Every row gives one point. Each copy is the shape, with its points in the same order, turned, moved and blurred by noise. Say if it was mirrored as well.

Shape:
66 17

-29 -44

-79 -55

-23 45

14 3

-2 40
Copy 1:
55 6

-47 -48

-94 -68

-32 36

13 -13

6 29
Copy 1 is: only turned
Copy 2 (6 x 2):
57 -39

-54 -16

-95 15

20 43

13 -13

27 20
Copy 2 is: only turned
Copy 3, 6 rows:
36 72

-47 -7

-68 -54

40 -21

8 26

43 -1
Copy 3 is: mirrored
Copy 4, 6 rows:
73 35

-18 -35

-66 -53

-23 51

12 14

-20 52
Copy 4 is: only turned

Shape, 8 rows:
37 25 25

-16 -14 -42

20 -16 11

-59 -21 32

-13 -8 -32

-46 -21 47

29 -27 10

-66 16 -61
Copy 1 (8 x 3):
8 59 4

22 -29 -27

24 17 18

-39 -32 30

17 -18 -23

-37 -18 42

36 16 25

-18 -53 -67
Copy 1 is: only turned
Copy 2 (8 x 3):
17 1 40

1 30 -50

20 -11 -9

-51 -36 -41

-2 30 -44

-44 -46 -24

33 -18 -12

-48 65 -64
Copy 2 is: only turned
Copy 3:
26 28 28

0 -7 -56

14 -8 8

-72 -4 -7

1 -8 -47

-69 -6 10

17 -21 3

-32 24 -95
Copy 3 is: only turned

Shape, 11 rows:
-48 -2 51 5 25 57

-18 10 6 14 -47 1

30 -26 -32 48 48 36

-28 -5 3 24 -3 -17

-15 21 -22 -22 -34 -39

17 -8 -34 46 31 54

-22 33 23 8 4 -17

56 -64 -32 -12 4 -4

-18 15 13 0 -2 5

18 -32 -69 -39 -19 -35

64 -31 -13 -42 18 6
Copy 1 (11 x 6):
-95 -27 25 7 16 34

-14 -37 9 -9 -45 14

-11 -4 -39 39 31 77

-33 -33 -21 22 -30 11

-3 -22 -31 -19 -42 -29

-16 -5 -32 21 20 86

-38 -1 4 17 -19 -10

34 -67 -53 5 49 24

-39 -13 1 -1 -11 1

26 -57 -82 -29 -1 -9

18 -36 -31 -16 68 9
Copy 1 is: only turned
Copy 2, 11 rows:
-53 -20 11 20 -10 67

-10 27 13 24 22 -17

37 -70 -36 35 -16 21

-14 -18 16 -2 18 -14

13 34 2 -26 13 -33

17 -51 -50 40 -10 22

-23 9 20 -7 -26 -9

91 -30 -1 -4 25 25

-14 8 10 4 -10 9

73 4 -23 -46 39 -16

85 0 0 -12 -12 42
Copy 2 is: mirrored

Shape:
43 -37 36 12 -33 68 -3 31

1 -55 -44 9 51 69 -55 16

-88 -30 -10 42 24 29 -39 -2

16 -12 -22 14 -3 80 -24 63

6 46 19 -28 -49 -21 -29 -55

-6 16 18 -33 2 -34 41 -52

-10 39 5 -12 -2 65 11 -14

-6 46 -16 24 7 -57 9 -25

-10 56 54 -38 0 -48 -9 -43

-28 -31 -8 -26 5 61 -31 73

-8 31 -18 -34 -53 -45 27 -56
Copy 1:
-6 9 -7 -43 -76 -25 48 -8

43 8 20 48 -28 -85 37 -35

13 -1 37 50 36 -48 84 33

37 18 -1 -2 -40 -16 58 -51

4 34 3 -41 21 5 -41 78

-54 -17 18 2 18 7 -49 52

-22 43 29 -21 13 -4 10 -18

-1 10 26 44 12 49 -26 67

-8 -8 56 -37 28 19 -52 78

42 -35 3 -15 -1 -34 60 -47

-34 12 -32 -4 38 25 -50 69
Copy 1 is: mirrored
Copy 2:
36 37 11 45 72 -17 3 42

94 43 -18 13 7 21 17 -28

24 10 -15 83 -29 38 3 -55

79 27 14 42 38 5 43 31

-72 -6 -9 -2 7 -38 49 8

-65 -46 3 -27 7 19 2 1

-12 -8 -12 17 48 25 54 10

-58 12 18 -5 -42 36 34 13

-88 -31 -47 -12 -16 9 19 24

95 -12 -16 56 10 -3 25 18

-66 -41 33 -36 -5 -20 17 -2
Copy 2 is: mirrored
Copy 3 (11 x 8):
37 -38 -47 26 27 -2 -55 46

88 -48 19 -10 72 -50 6 2

55 14 61 -47 38 -18 21 63

54 -19 -25 21 42 -73 -27 32

20 69 -17 -10 -14 56 -36 -32

-14 38 9 30 -1 68 30 -17

48 55 -20 45 36 4 -1 26

-19 51 58 19 -16 14 -7 -30

22 59 9 15 -60 67 10 -25

58 -26 -35 -17 17 -63 20 41

-38 66 -12 -2 12 54 1 -38
Copy 3 is: only turned
